Each row is a point. The last column is the point's height on a tilted bowl or saddle (a function of degree 2), plus a little noise. Count its main directions that bend up, bend down and stay straight.

Points, 16 rows:
[[-0.18 -0.18  0.22  0.64]
 [ 0.73 -0.76  0.17  0.63]
 [ 0.23  0.36 -0.05  0.20]
 [ 0.88  0.40  0.14 -0.32]
 [ 0.53  0.04 -0.01  0.33]
 [ 0.03  0.26 -0.09  0.36]
 [-0.46  0.17 -0.82 -0.45]
 [-0.20  0.23 -0.58 -0.05]
 [-0.74  0.41 -0.70 -0.19]
 [ 0.37  0.16 -0.19  0.23]
 [ 0.01 -0.03 -0.77 -0.37]
 [ 0.03 -0.17 -0.26  0.38]
 [ 0.35  0.07  0.17  0.41]
 [ 0.31 -0.18 -0.52  0.04]
 [ 0.14  0.30 -0.09  0.28]
 [-0.03  0.09  0.15  0.53]]
Directions: 0 up, 2 down, 1 straight

Points (22 x 5):
[[ 0.58 -0.06  0.20 -0.61 -0.28]
 [-0.82 -0.29  0.19 -0.35 -0.21]
 [-0.14  0.51  0.43 -0.27 -0.08]
 [ 0.30 -0.22 -0.12 -0.07 -0.12]
 [ 0.00  0.18 -0.11 -0.93 -0.73]
 [-0.15 -0.67  0.32  0.59 -0.67]
 [ 0.22  0.41 -0.20  0.43  0.17]
 [-0.70  0.27 -0.06 -0.14 -0.45]
 [-0.28  0.31 -0.65 -0.14 -0.47]
 [ 0.50 -0.04  0.32 -0.08 -0.05]
 [-0.03 -0.29 -0.55 -0.10 -0.33]
 [ 0.27 -0.36  0.04  0.29 -0.22]
 [ 1.14 -0.01 -0.24 -0.03 -0.06]
 [-0.71  0.01 -0.17 -0.20 -0.56]
 [-0.15 -0.19  0.27 -0.20  0.01]
 [-0.04  0.38  0.41 -0.39 -0.09]
 [ 0.35  0.10 -0.09 -0.08 -0.07]
 [-0.17  0.00 -0.34  0.27 -0.21]
 [ 0.21 -0.25  0.28  0.33 -0.11]
 [-0.09  1.00  0.10 -0.53 -0.99]
 [ 0.18  0.29 -0.37  0.49  0.18]
 [ 0.13  0.17 -0.70  0.37  0.15]]
Directions: 1 up, 2 down, 1 straight

Points (25 x 5):
[[ 0.23 -0.82  0.23 -0.11 -0.30]
 [ 0.70 -0.55 -0.01 -0.05  0.25]
 [-0.27  0.21 -0.13 -0.10 -0.01]
 [-0.30 -0.29  0.33 -0.77 -1.08]
 [ 0.02 -0.45 -0.27 -0.16  0.03]
 [-0.14  0.39  0.00 -0.19 -0.12]
 [-0.08 -0.45  0.47  0.41 -0.11]
 [-0.14 -0.86 -0.57  0.38 -0.96]
 [ 0.19 -0.87 -0.29  0.00 -0.29]
 [ 0.13 -0.05  0.51  0.17 -0.07]
 [-0.75 -0.12  0.25  0.34 -0.44]
 [-0.02  0.50  0.16  0.02 -0.27]
 [ 0.35  0.55  0.21 -0.12 -0.44]
 [ 0.16  0.07 -0.14 -0.74  0.14]
 [-0.13  0.17  0.18  0.62 -0.06]
 [ 0.42  0.42 -0.12  0.11 -0.20]
 [ 0.20  0.53 -0.68 -0.36  0.32]
 [-0.05  0.25  0.26  0.63 -0.06]
 [ 0.21  0.71 -0.78  0.19 -0.48]
 [-0.45  0.03 -0.13 -0.01 -0.12]
 [ 0.66 -0.02  0.01  0.05  0.09]
 [ 0.68 -0.39  0.11  0.35  0.12]
 [-0.37  0.19  0.16 -0.02 -0.21]
 [ 0.38 -0.49  0.28 -0.35 -0.10]
 [-0.07  0.47  0.34 -0.25 -0.52]]
Directions: 1 up, 2 down, 1 straight

Points:
[[ 0.61  0.11  0.45  0.32  0.17  0.43  0.67]
 [ 0.09  0.60  0.43  0.07  0.30  0.30  0.49]
 [ 0.16 -0.23  0.37  0.23 -0.18 -0.20 -0.03]
 [ 0.24 -0.12  0.09  0.62  0.51 -0.20  0.40]
 [-0.45 -0.28 -0.24  0.84  0.82 -0.72 -0.37]
 [ 0.10  1.23  0.44 -0.05  0.38  0.58  0.75]
 [-0.09  0.19 -0.04  0.14  0.10 -0.03  0.05]
 [-0.85  0.64 -0.28  0.52  0.20  0.25 -0.09]
 [ 0.39  0.06  0.60 -0.14  0.03  0.12  0.00]
 [ 0.18  0.19 -0.05  0.25  0.09 -0.29  0.09]
 [ 0.23  0.06 -0.53  0.35  0.89 -0.09 -0.27]
 [ 0.09 -0.38  0.11  0.34  0.30  0.32 -0.01]
 [-0.39  0.15  0.00  0.02  0.56  0.26  0.03]
 [ 0.14 -0.17 -0.11  0.57  0.29  0.40  0.09]
 [ 0.75 -0.67 -0.38  0.63  0.10  0.04 -0.38]
 [ 0.07  0.32  0.38 -0.52  0.78  0.34 -0.12]
 [ 0.32 -0.30  0.14 -0.36  0.00 -0.09 -0.47]
 [ 0.22  0.37  0.04  0.12 -0.44  0.23  0.08]
 [ 0.20  0.15  0.06 -0.85 -0.43  0.32 -0.65]
 [ 0.56 -0.68 -0.47 -0.08  0.35 -0.49 -1.00]
 [ 0.17  0.22 -0.03  0.21  0.16  0.71  0.20]
 [ 0.57 -0.64  0.46 -0.04 -0.49 -0.30 -0.38]
 [ 0.16  0.42 -0.16  0.30 -0.09  0.23  0.17]
 [ 0.17  0.40 -0.26 -0.13 -0.18 -0.14 -0.07]
 [-0.24  0.15  0.86 -0.03 -0.23 -0.03 -0.34]
 [-0.47 -0.42 -0.11  0.20 -0.23 -0.23 -0.13]
 [ 0.16 -0.19  0.24  0.51 -0.53 -0.80 -0.22]
 [ 0.66 -0.39 -0.23 -0.33 -0.33 -0.10 -0.72]
 [-0.51 -0.23  0.12  0.33  0.09  0.38  0.02]
 [ 0.01  0.85 -0.21  0.47 -0.35 -0.17 -0.13]
 [ 0.38 -0.05 -0.15 -0.16  0.39  0.16 -0.29]
 [-0.01  0.27  0.00  0.15  0.22  0.38  0.16]
 [ 0.04  0.81 -0.31  0.45  0.50  0.00  0.24]
 [-0.76 -0.47 -0.21 -0.05 -0.10 -0.33 -0.02]
 [ 0.74 -0.35 -0.38 -0.47 -0.08 -0.13 -0.98]
 [-0.38  0.02 -0.05  0.33 -0.09 -0.06 -0.06]
 [ 0.11 -0.31 -0.23  0.20 -0.16 -0.17 -0.25]
 [-0.08  0.20  0.18  0.12  0.32 -0.10  0.14]
 [-0.39 -0.37 -0.23 -0.62  0.13  0.41 -0.67]
 [-0.10  0.14  0.19 -0.21 -0.76 -0.64 -0.22]
 [ 0.67  0.64 -0.28 -0.67  0.32  0.03 -0.21]
 [-0.15  0.37  0.96  0.11  0.04  0.85 -0.04]
 [-0.17 -0.17  0.36  0.28  0.29 -0.33  0.05]]
Directions: 1 up, 2 down, 3 straight
